Each row is a point. To make a cloud, some directions were put in groups of two or more. Within a group, all points are equally far from the middle, so they leave a hole (a ring in 2 directions, a hollow ball in 3). The other directions are filled evenly. Then the cloud was stretched, turned, moved and blurred a little. Count the holes, and give their numbers of directions, smallest first.
In the rows, zero is written as 128.

Cloud (20 x 3)
[[151 179 100]
 [142 189 119]
 [ 41 121  73]
 [108 135 178]
 [130 105 130]
 [148 105  72]
 [107 168  92]
 [ 97 140 165]
 [129  93 153]
 [132 143 137]
 [136 139 172]
 [ 63 100  94]
 [111  89 113]
 [ 98 153 141]
 [ 78 157  92]
 [142 147  77]
 [170 134 139]
 [146 122 178]
 [ 72 133  96]
 [ 96 125 178]]
Holes: 0

Cloud (19 x 3)
[[120 185 142]
 [132  95 156]
 [113  72 114]
 [132 139 118]
 [136 165 158]
 [111 186  90]
 [ 62 134 133]
 [126  70 106]
 [174  86 135]
 [109 107  87]
 [ 78 110 159]
 [104 118  76]
 [ 94  67  72]
 [134 188 130]
 [136 142  89]
 [125 175  80]
 [170 153 139]
 [ 71 156 124]
 [116 133 139]]
Holes: 0

Cloud (29 x 4)
[[162 124  98  75]
 [164  97 103 142]
 [146 168 190 108]
 [144 149 145  74]
 [170 176 138 101]
 [ 87  96 113 155]
 [166  97 117 138]
 [101  76  59 105]
 [130 111  61 110]
 [181  71 117 155]
 [174 142 133  74]
 [125  92 152 116]
 [ 89 125 143 188]
 [169 143  96  88]
 [168 136  84  94]
 [ 73 161 133  98]
 [ 97 114 176  82]
 [ 81 156 147 126]
 [ 80 130  90  89]
 [135  76 116 140]
 [170 137 134  59]
 [142 136 101 131]
 [154 124 179 114]
 [104 120 125  89]
 [123 174 180 136]
 [ 89 155 119 147]
 [186 106 135 169]
 [154  60 121 157]
 [138  99 106 144]]
Holes: 0

Cloud (27 x 4)
[[121 130  59 134]
 [110 182  74 123]
 [ 66 159  99 135]
 [ 66 121 105 143]
 [147 150  67 132]
 [ 96 179  81 145]
 [108  80 129 120]
 [159 157 113 109]
 [ 81 140 107 167]
 [125 186 122 109]
 [144 140  86 170]
 [139 159 127 173]
 [ 94 172 147 105]
 [112 167  62 143]
 [ 74 175 116 131]
 [ 85 162  91  95]
 [115 166 160 107]
 [105 114 114  74]
 [112 189 113 109]
 [100 189  97 119]
 [125 124 171 143]
 [ 91 174  83 150]
 [126  84 137 121]
 [ 57 135 130 101]
 [ 79 155 110 162]
 [122 183  78 156]
 [127  88 148 114]]
Holes: 1 (4)

Cloud (50 x 6)
[[118 117  94 122 184  81]
 [128 110 135 183 134  48]
 [168 143 134 153  55 163]
 [173 144 100 126 111 166]
 [123  70 109 122  96 101]
 [118 125  78 148 166  62]
 [129 106 178 178 126  92]
 [177 130 149 162  62  71]
 [100 121  83 117  81 103]
 [187  92 166 150 141 133]
 [124 102 146  67 142 129]
 [185 173  99 134 114  93]
 [118 108  68 154 123  70]
 [ 95 109 142  79 124 105]
 [125  71  98 144 154 155]
 [180 139 108 109 162  92]
 [133 158 106 187  91  83]
 [158 122 177  86 115 164]
 [155 113 163 199 113 121]
 [130 104 195 177  99 138]
 [184 126 155 163 154 155]
 [106 184 124 140 103 104]
 [141 111 186 178 111  98]
 [169  90  81 134  96  89]
 [169 141 140 137  49 130]
 [167 171 149 113 119 147]
 [147  81 104 123 175 111]
 [ 99 127 138 109 176  85]
 [139  75 135  95 150  68]
 [133 156 196 131  91 125]
 [104 110 126 168  81 104]
 [105 117 106 124 179 135]
 [ 91 150 147 103 131  75]
 [149 123 158 188  73 112]
 [106 182 126 136 128  99]
 [165 151 170 160 161  70]
 [147 156 186 129  75 112]
 [173 114  81 135 112 142]
 [157 145 157 107  67 182]
 [ 87 121 159 107 166 149]
 [ 98 124 104  93  84  82]
 [170 152 124 175  75 149]
 [146 191 115 164  96  91]
 [ 98 131 156 125 175 112]
 [102  75 136 145 110 103]
 [158  77 120 124  77 149]
 [171 111 130 106 173 123]
 [124 137 116 194 104 124]
 [114 142 143 161  62  95]
 [170 152  99 101 133 123]]
Holes: 2 (2, 3)

Cloud (46 x 6)
[[130 160 142 102 140 124]
 [ 84 133 197 125  99 104]
 [108 154  73 156 127 172]
 [ 91  69 134 118 112 188]
 [109 139 162 186 135  77]
 [162 166  98 192  84 136]
 [ 79 135 162 132 137 154]
 [112 159 141 108 150 174]
 [172 117 140 177 180  67]
 [ 90 134 139 123 164  66]
 [ 66 137 149 150  92 166]
 [ 86  78 122 132 151  70]
 [100 132 127 110  73 213]
 [142 122 149  94 164 128]
 [180 100 112 148 141 102]
 [ 58 174 112 150 140 109]
 [ 69 137 114 140 119 173]
 [143  99 112  75 130 116]
 [140 203  81 137 137 132]
 [100 180 122 130 184 181]
 [122 122 121  88 155 102]
 [ 85 101 116 166 146 131]
 [174 118 100 170 114  94]
 [ 81 112 159 131 142 105]
 [119 153 118 141 161 136]
 [134 153 140 166 120 129]
 [174 110  69 158 160 144]
 [131 144  83 148 158  81]
 [179  75 154 128 121  98]
 [154 127 145 123  84 132]
 [147  73 146 173  85 147]
 [130  95 151 156 117  68]
 [ 87 113 112 129 203 108]
 [123 111 166 137 197  74]
 [190 135 107 159 164 164]
 [ 71 162 146 185 113 155]
 [130 182  93 166 110 189]
 [116 132 164 206 155 117]
 [126  84  83 176 141 126]
 [ 79 110 141 142 176 135]
 [ 80  91 161 114 140 157]
 [105 121 148 131 104 194]
 [ 89 171 141 183 135 146]
 [152 124  94 161 169  88]
 [ 52 160 159 138 107 106]
 [124  61 136 155 111 152]]
Holes: 0

Cloud (85 x 8)
[[130 203 158 160 156 144 146  78]
 [ 84 134 174  72 124 150 177  78]
 [145 166 130  94 126 210 117  87]
 [ 56 102 129 121  92 190 119 132]
 [190 141 185 119 127 144 107  79]
 [119 172 110 148  98 191 143 106]
 [129 156 127  91  66 177 149 128]
 [104 154 193 117 153 122 120  56]
 [ 91 132  95 142 101 122 158 181]
 [ 90 137 137  72  76 127 140  86]
 [158 129  97 119  70 147 137 118]
 [130 139 175 129 171  75 148 103]
 [ 75 157  99 136 131 120 124 164]
 [178 120 126 153  85 143 141 105]
 [ 97 106 131 115 120 211 141 158]
 [107 155 173 142 140  94 112  81]
 [105 189 138  88 148 107 113 113]
 [111 190 143 111 118 190 127 166]
 [189 116 125 125 123 163  99  58]
 [ 96 105 144 154 177 149 139 128]
 [ 73 140 191 111 119 144 108 105]
 [120 190 149  95 134 187 178 135]
 [145 150 115  81 110 130 170 124]
 [114 132 152 151 175 107 185 109]
 [175 108 146 160 163 151 133 135]
 [ 54 124 197 141 100 162 117 143]
 [107 167 115 112  93 196 156 159]
 [ 92 183 169 155 150 124 143  95]
 [156 137 168 128  99 128  88 180]
 [ 88 168 146  99 152 111 157 172]
 [ 84  99 141  87 125 108 137 175]
 [ 69 117 195 107 111 185 147 137]
 [172 135 110 118  96 178 145  76]
 [108 153 131 150 100 111 112  59]
 [156 154 144 154 128 193 183  80]
 [ 66 150 172  86 161 154 174 121]
 [143 163 132 106 148 171  90 161]
 [115  75 187 137 114 106 132 146]
 [161 110 120 144  64 169  93  97]
 [102 156 103 135  65 164 147 101]
 [172 118 110 101 106 161 139 136]
 [133  96 126 112 122 132  89  56]
 [149 129 143 103 120 153 133 199]
 [105 164 176 130 126 139 203 117]
 [ 68 123 183 103  63 131 137  99]
 [ 53 151 139  94 131 147 163 156]
 [ 94  81 184 149 124 147 172 125]
 [152 147 104 141 123 156  77 154]
 [175 173 164 133 124 106 116 123]
 [154 154 129  92  59 140  98 133]
 [ 94 129 117 113 170 124 107 120]
 [128 167 178 108 106 122 168  47]
 [120 172 168 166  95 183 162 120]
 [ 90  98 148  76  72 103 136 132]
 [108 148 114  91 164  98 133 139]
 [115 138 100 115  65 132 142  82]
 [100 108 158 146  67 104 120  69]
 [107 132 174 101  76  90 127  88]
 [108 137 188  90 138 140  97  80]
 [106 154 169 128 104 191 149 204]
 [180 110 139 160  81 138 103 114]
 [121 118 134 156 164 189 123 147]
 [117 155 177 148 122 168 120 211]
 [ 96 111 109  94  68 115 116  83]
 [201 147 161 145 121 137 120  64]
 [115 102 187 123 131 136 182  45]
 [ 78 145 188 104 169 138 189 125]
 [ 79 135 128 105 151 161 106  95]
 [ 99 121 146  82 112 139  76 104]
 [142 141 141 170 120 175 179 142]
 [ 68 156 156  85 121 141 112 101]
 [159 166 183 155 184 168 135 135]
 [140  88 140 164 114 176 150 160]
 [125  86 135  86  95 127  78 141]
 [155  81 151 156  83 170 141 118]
 [104 123 105 121 119  93  90 109]
 [ 74 104 181 143  76 137 161  91]
 [120 152 170 131  85 165 175 179]
 [139  74 124  94 120 147 119 145]
 [118  62 122  99  82 134 102 150]
 [138 139 123  98  99 193 163 147]
 [153 155 122 161  87 169  91  93]
 [130 173 163  91  85 139 163  85]
 [151 165 182 135 166 173 178 156]
 [140  84 122 127  63 170  88 100]]
Holes: 3 (2, 2, 3)

Cloud (108 x 9)
[[211 172 106 110 188 103 134 147 147]
 [118 190 137 166  92  82  60 112 179]
 [154 177  87 148 134 123 160 100  96]
 [172 157 120  81 167 133 126  88  74]
 [164  93 147 158  76 107 140 173 136]
 [140 131 145  98 160 119 154 126 173]
 [118 132 157 193 153 133 115 102 150]
 [ 81 164 122 118  99 164 118  79 129]
 [196  99 158 105 130 160 163 119  88]
 [155 122 111 120 129 117 137 177  44]
 [109  80 133  99 114 138  88 100 147]
 [129 168  82 102  67  83 106 104 125]
 [212 161 138  94 143 117 176 174 123]
 [161 140  79 140 105 156  76 107 121]
 [ 85 107  96 101 117 139 106 171 112]
 [ 79 178 131  95 188 134 125 157 137]
 [104 120 128 168  54 117 117 153 106]
 [102 151 135 130 155  77 102 111 197]
 [133 113 158  83 118 114 168 156 132]
 [ 98 140 118 151 133 161  93 111  79]
 [166  76  84  83 121 127 105 121 163]
 [106 156  81 144  96 158 119  84 186]
 [136 194 186 145 145 118 110 189 119]
 [199 141 111 194 114 140 134 107 105]
 [141 118  89 125 115  80 115 184  98]
 [140  68  67 108 100 144 112 136 122]
 [ 86 141 130 129 163  90 123 147 101]
 [140 182 167 142 156 105  94 205 126]
 [173 136 136  89 108 169 164 186 112]
 [130 174 112 115 163 104 178 135  76]
 [155 104 112 158  76  71 131 166  92]
 [133 173  94 125  96 167  98 122 157]
 [191 165  99 118 190  79 136 174 117]
 [147  97 108  83 100 185 148 123 115]
 [132 162 167 135 121 110 114  96 175]
 [144 124  41 131 134 127 111 145 207]
 [164 191 140 124 200  87 126 138 128]
 [128 175 116  56  96 136 136 166 104]
 [137 159 161 153 127 161 162 188 131]
 [113  69 125 151 103  89 135 177 127]
 [151 146 112 107 188 142 209 132 116]
 [ 87 141 149 125 107  90 160 119  85]
 [135 164 193 143  97 133 105 106 127]
 [149 125 108 128 145 192 139  74 120]
 [133 170 134 116  99  60 115 145  95]
 [118  99 146  98 143  74  98 161 120]
 [164  94  56 109 152 140 137 118 144]
 [ 97 148 124 211  76  93 106 115  87]
 [162 151 149 168 188 133 112 144 143]
 [157 122  90 135 121  69  80 132  80]
 [150 167 100 134 107  72  60  72 110]
 [158 103 115  49 131 154 149 158 145]
 [191 181  83 148 140  99 141 156 126]
 [121 185 118  92 148 168  98  88 122]
 [ 96  93  87  90  78 111  92 143 115]
 [153 189 129 129 158 131 130 137 182]
 [179 190 106 158 164 136 171 156 120]
 [ 93 180 173 105 138 140 129 146 108]
 [137 173  71 139 120 118  81 137  95]
 [152 133  48 139 169 148 159 134 115]
 [184 134 114 110  90 160 120 168 112]
 [135 150  79 133 110  95  77 124  83]
 [ 80 179 128 116  90  93 120 124 142]
 [102 131 132  86  79  97 117 113 106]
 [173 144 124 118 166 148 136  73  68]
 [ 82 171 109 137 152 100  80 112 143]
 [164 180  80 144 174 112 114 194 135]
 [198 148 136 107  88 107 121 165 166]
 [148  89 138 112 148  99  73 172 145]
 [ 97 168 137 109 137  57  92 136 132]
 [125 187 143  96 117 151 163 106  69]
 [163 115 138 158  92  69 141 191 141]
 [151 112  97 103 182 141  96 182 134]
 [103  88 129 114 135 184 132 150 126]
 [135 135 218 133 125 108 160 169  95]
 [172 137 135  82 135  85 141 196  77]
 [171 174  64 136 123 139 112 185 133]
 [131 174 179 128 191 131 114 145 140]
 [146 114  93 131 121 164  98 118  65]
 [194 177 108 119 123 143  87  91  81]
 [135 100  52 137 147 143 128 119 183]
 [125 173  77 158 113 115 144  92  99]
 [136 175 125  63  95 138 144 136 104]
 [140 150 126  30 135 112 129 123 132]
 [136 131  99 141 198 178 162 160 135]
 [151 118 106  44  98 127 135 166 159]
 [148 166  73  88 121 157 121  76 109]
 [131 124 102  89  69 126 157 167 145]
 [141 184  91 149  73  88  71 137 124]
 [137 197 184  83 143  95  81 160 116]
 [101  76 131  97 124  98 104 152 127]
 [126 150  97 117 162 178  82 140 119]
 [184 127 155 138 126 126 174 215  88]
 [139 115  39  95 165 122 115 133 109]
 [183 180 145 107  90  79 125 171  91]
 [131 156 132  61 104 146 108 101 117]
 [136 164  68 128 132  93 162 186 147]
 [105 191 176 100 144 140 135 167 115]
 [142  79 121 172 129  90 130 172  94]
 [134 165  90  79 100 126 110 137  75]
 [117 111 179  97 126  97  93 134 113]
 [123 111 156 128 166  68  87 131 169]
 [189 124 117 103  84  79 127 140 174]
 [ 90 160  76 109 128 117  55 100 131]
 [102 159 115 132 121 160 119 162  66]
 [195 141  75 101 103  92 138 136 149]
 [ 66 165 148 155 110 117 132  83 110]
 [127 173 116 145 123  58 124 178 121]]
Holes: 1 (6)

Cloud (102 x 9)
[[155 107 112 127  97 101 135 204 138]
 [150  82  86 110 153 165  79 101 161]
 [ 79 131 130 161  98  75 142 115 108]
 [141 120 198 107 145 125 125 131 160]
 [ 94 137 155 180 177 194 150  89 102]
 [143  85  83 159 111 149  76  84  88]
 [154 146 158 151  99 114 105 152 130]
 [138 113 156 144  94 153  93  87 113]
 [165 141 185 152  90  78 118  82 111]
 [100  95 160 125 118 100 197 194 169]
 [ 93 145 159 151  88  78 131 100 147]
 [ 59 123 134 123 113 127 158 161 120]
 [134  91 145 150 123 174 201 148 124]
 [153  52 145 180 143 105 158 125  84]
 [147 114 176 105 145 145 111 115 118]
 [141 172 175  95  85 181 119  96 132]
 [ 78 121 113 161 160 197 109 111 172]
 [131 110 165 118 198 161 147  79 111]
 [183 115  77 149 150 151  86 104 113]
 [115 131 130 103 148 121  84 179 143]
 [125 100 122 175 134  73 180 225 141]
 [ 91 114 134  93 138  89 166 141 173]
 [ 91 107 142 137  90 120 155 136 128]
 [136 147 156 155  80 171 136 163 163]
 [111  87 107 149 119 158  88 133 154]
 [ 84 101 127 157 176 179 141  90 135]
 [130  94 173 126 175 177 155  78 118]
 [167 162 151 143 148 152 130  70 177]
 [ 87  96 114 124 197 164 146 143 148]
 [107  91 118  71 152 142 140 130 132]
 [116 142 171 115  97 117 100 166  83]
 [ 90 121 136  74  89 116 192 168 140]
 [ 68 153 131 104 102 114 164 119 149]
 [120 128 143 100 173 120 133  74 157]
 [145  94 144 131 113 113  94 118  60]
 [ 70  97 198 131 169 177 134  76 167]
 [167 123 107 183  73  64  91 101 136]
 [111 136 117 179 167 112 101 140 138]
 [ 95 145 166 112 166  70 186 167 151]
 [135  81 122 129 111 109 167  81 131]
 [132 138 158 128  75 164  98 159 101]
 [164  92 115  99 132 167 100  88  89]
 [176  54 113 150 102  91 120  91  97]
 [150 102  97 126 171 125  86 144 110]
 [186 105 141 179 156 132 136 139 137]
 [165  99 133 143  59  55 115 187 101]
 [ 72  94 102 110  66 154 128 145  72]
 [112 124 203 112  91 131 138 160 156]
 [147 129 117 160 133 202 112 133 113]
 [142  97  93  98 184 144 148 161 117]
 [ 90 162 160 180 161 129 115 138 146]
 [ 68 136 152 127 104 133 164  84 110]
 [153 107 107  89 151 168  84 113 126]
 [188 136 123 132 208 149  64 130 145]
 [115  82 151 110 121 110 131  88 132]
 [142  73 144 122 158 107 165 226 144]
 [156  76 136 210 109  65 125 148 129]
 [114 110 123 160 128  95 128  65  90]
 [176  76  91 148  98 135 161  34 117]
 [116 171 130 135 144 155 177 106 162]
 [150  78 129 148 123 126 154  95  96]
 [ 61 181 165 149 198 181 146 162 151]
 [165 111 116 221 179 161 113 158 142]
 [113 131 179 139  87 149 202 118 106]
 [146 128 109 119 102 141 132  79 101]
 [129 143 171 122 149 144  92 108 130]
 [118  53 139  82 134 147 139 143 106]
 [111 152 131 115 195 168 137 117  94]
 [152 116 131 103 209 122 124 130 111]
 [ 97 117  81 149 169 144 106 137 116]
 [146 125 182  92  78  80 125 129  93]
 [125  59 162 133 121 132 176  82 144]
 [157 192 122  78 134 203  66 127 142]
 [121  97 141 160 182 205 160 106 150]
 [113 150 144  49 160 166 194 141 138]
 [104 136 152  97 120 132 103 135  99]
 [156  72 207 129  80  96 158 164 119]
 [105 131  97 158 153 197 139 185 131]
 [164 107 187 142 143  89 139  58 130]
 [111 135 128  75 117 154  94 126  97]
 [112  84 179 161  92  94 148 174 128]
 [ 87 162 135 131 231 180 120 103 171]
 [110 142 150 151 131 199 103 106 100]
 [ 95 135 130  62 147 116 145 175 136]
 [105 118 154 153 133  98 151 138 163]
 [156 123 129 137  80 155 104 111  81]
 [162 123 157 148 114 105 118 195 147]
 [110 102 157 144 100 112 164 121 115]
 [190  94 158 133  75 102 123 147 121]
 [ 73 144 161 180  91 133 154  57 110]
 [175  77 157 119 139 100 128 133 103]
 [102  62 105 145 187 139 148 110 184]
 [146  46 162 160 110  90 159 141 126]
 [184 157 112 142  97  97  95 190 118]
 [163 152 130 101 145 188  86  89 159]
 [100 125 105 108 142 135  93 146 138]
 [143 118 124 149  95 111  75 184 149]
 [ 54 155 179 130 161 133 154 198  97]
 [127  61 170 113  86 150 172 158 111]
 [122  77 157 100 152 145  97 155 182]
 [141 149  97 125 113 104 125 138 116]
 [172 105 128 123 132  88 100  86 214]]
Holes: 0

Cloud (94 x 9)
[[ 66 134 174 115 131 110 117 178 201]
 [122 117 158 172 144 171 127 129 179]
 [151 107 120  66  80  79 134 121 140]
 [ 97 136 102  94 149 133 145  82 100]
 [159 137 157  72 165 133 155 135 134]
 [ 98 170 102 141 136 147 147  65 148]
 [127 164  87 158 151 137  96 123  92]
 [ 86  96 114 137 116 129 135 209 187]
 [159 150  42  84 142 144 145 159 142]
 [ 92 140 100 157 147 118 136  88 169]
 [109 135  78 120 144 184 168 139 167]
 [167 131 134 101  78 148 126 172 152]
 [ 92 185  99 169 143 131 132 142 174]
 [102 132  80 167 112 177 175 126 121]
 [121 159 158  92 116 116  67 163 138]
 [137 111  99 158 124 127 133  96  63]
 [144 149 166  90  93  76 101 210 171]
 [133 131  42 163 110 179 148 168 175]
 [134 167  60 121 138 147 115  99  79]
 [151 103  79 103  91 148  99 144 154]
 [ 84 129  93  93 107 125 118 154 104]
 [103 165  93 163 155 102 123 137 176]
 [ 95 145 218 120 111  73 103 192 183]
 [110 155 158  82 145 112 139 132 201]
 [162 171  98 151 118 155 142 131 108]
 [149 129 174 123  83 110 108 206 166]
 [101 143 201 103  79 121 114 154 115]
 [120 155 176 156 113 177 127 152 133]
 [ 99  89 155 148 109  59 155 131 146]
 [ 98 141  66 136 165 123 161 120 127]
 [151 124 139 158 113 113 148 166 109]
 [133 158 141 136 139 149 150 173 211]
 [134 133 138 115 103 112 122 162 216]
 [135 133 140 147 167 172 167 120 164]
 [143  95 111  88 166 147 124 134 127]
 [125 148 123  83 179  71 121 127 132]
 [123 119 228 106 119  85 100 120 114]
 [106 182 122 153 160 139 138 169 196]
 [108 179 105  97 142  79  98 157 117]
 [128 146 151 134 171 117 152  99  88]
 [148  85  90 109  94 113 107 112  79]
 [115 177  94 129 120 122 161 151 170]
 [142 194 174  87 118 135 133 149 148]
 [143 186 158 119 162 119 129  89 131]
 [145 165 140 146  97 171  99 163 138]
 [ 96 129 172 140 130 101 101 216 147]
 [111 170  71 189 139 168 111 121 156]
 [132 136  80 150 122 196 134 203 131]
 [144  96 149 130  68 104 158 159 150]
 [135 103 187  90  89  67 152 169 181]
 [183 126 176  71 117  63 120 125 152]
 [135 105 190  74 124 101 135 181 182]
 [127 112 131 131 145  43  95 148 142]
 [111 133 156  70  80  75  98 162 123]
 [139 148 130 109 132  75 108  87 145]
 [142  92 130 134 108 156 159 166 172]
 [168  94 172 114 123 103 115 160  93]
 [ 87 164  98 137 177 158 129 130 134]
 [159 155  40  85 123 145 136 121 121]
 [142 116  49 117 117 174 129 142 183]
 [186 132 142  90  84 146 135 113 107]
 [164 158  39 146 132 196 139 130 139]
 [ 79 151 159 137  78  79 109 154 157]
 [ 88 120 107 159  87 174 118 202 174]
 [152 181 131  89 104  97 126 104 129]
 [112 129 157 141  96  87 109 189 104]
 [117 175 141  81 152 148 141 142 127]
 [126 158 115 136 135 181 104 160  97]
 [143 155 207  94  83 100 104 165 164]
 [161 139 106 140 147 109 138 122 180]
 [ 98 155 162 171 124 181 155 150 182]
 [169 109  65 120  96 125 132  94 110]
 [110 183 123 118 139 125 117 162 216]
 [107 110 147  69  96 110 136 157 174]
 [119  94 153  92 133  39 131 128 161]
 [176 166 135  85 115 155 153 128 139]
 [137 137 173 106 141 133 138 183 214]
 [ 96 107 199  89  80  75 138 185 148]
 [139 118 104 136 177 179 121 144 116]
 [150  98 131  67 111 130 110 116 107]
 [116 132  38 127  79 147 110 154 143]
 [106 130 106 107 176 133 145 162 131]
 [139 145 172 115 143  40 149 123 106]
 [ 97 187 134 135 117 128 119 212 175]
 [151 125 121 127 106 151  96 191  93]
 [103 121 148  70 140  96 114 106 135]
 [ 91  97 148 118  86  55 112 133 148]
 [125 129  39 102 146 102  99 112  98]
 [165 111 167  44  87  54 129 144  88]
 [143 107 225  58 115  72 112 142 125]
 [104 141 206  98  81 110 102 148 175]
 [133 121 136 104 131  51  95 108 140]
 [130  97 102 165 120 124 158 100  76]
 [118 129 161 180 145 122 160 112 157]]
Holes: 1 (8)
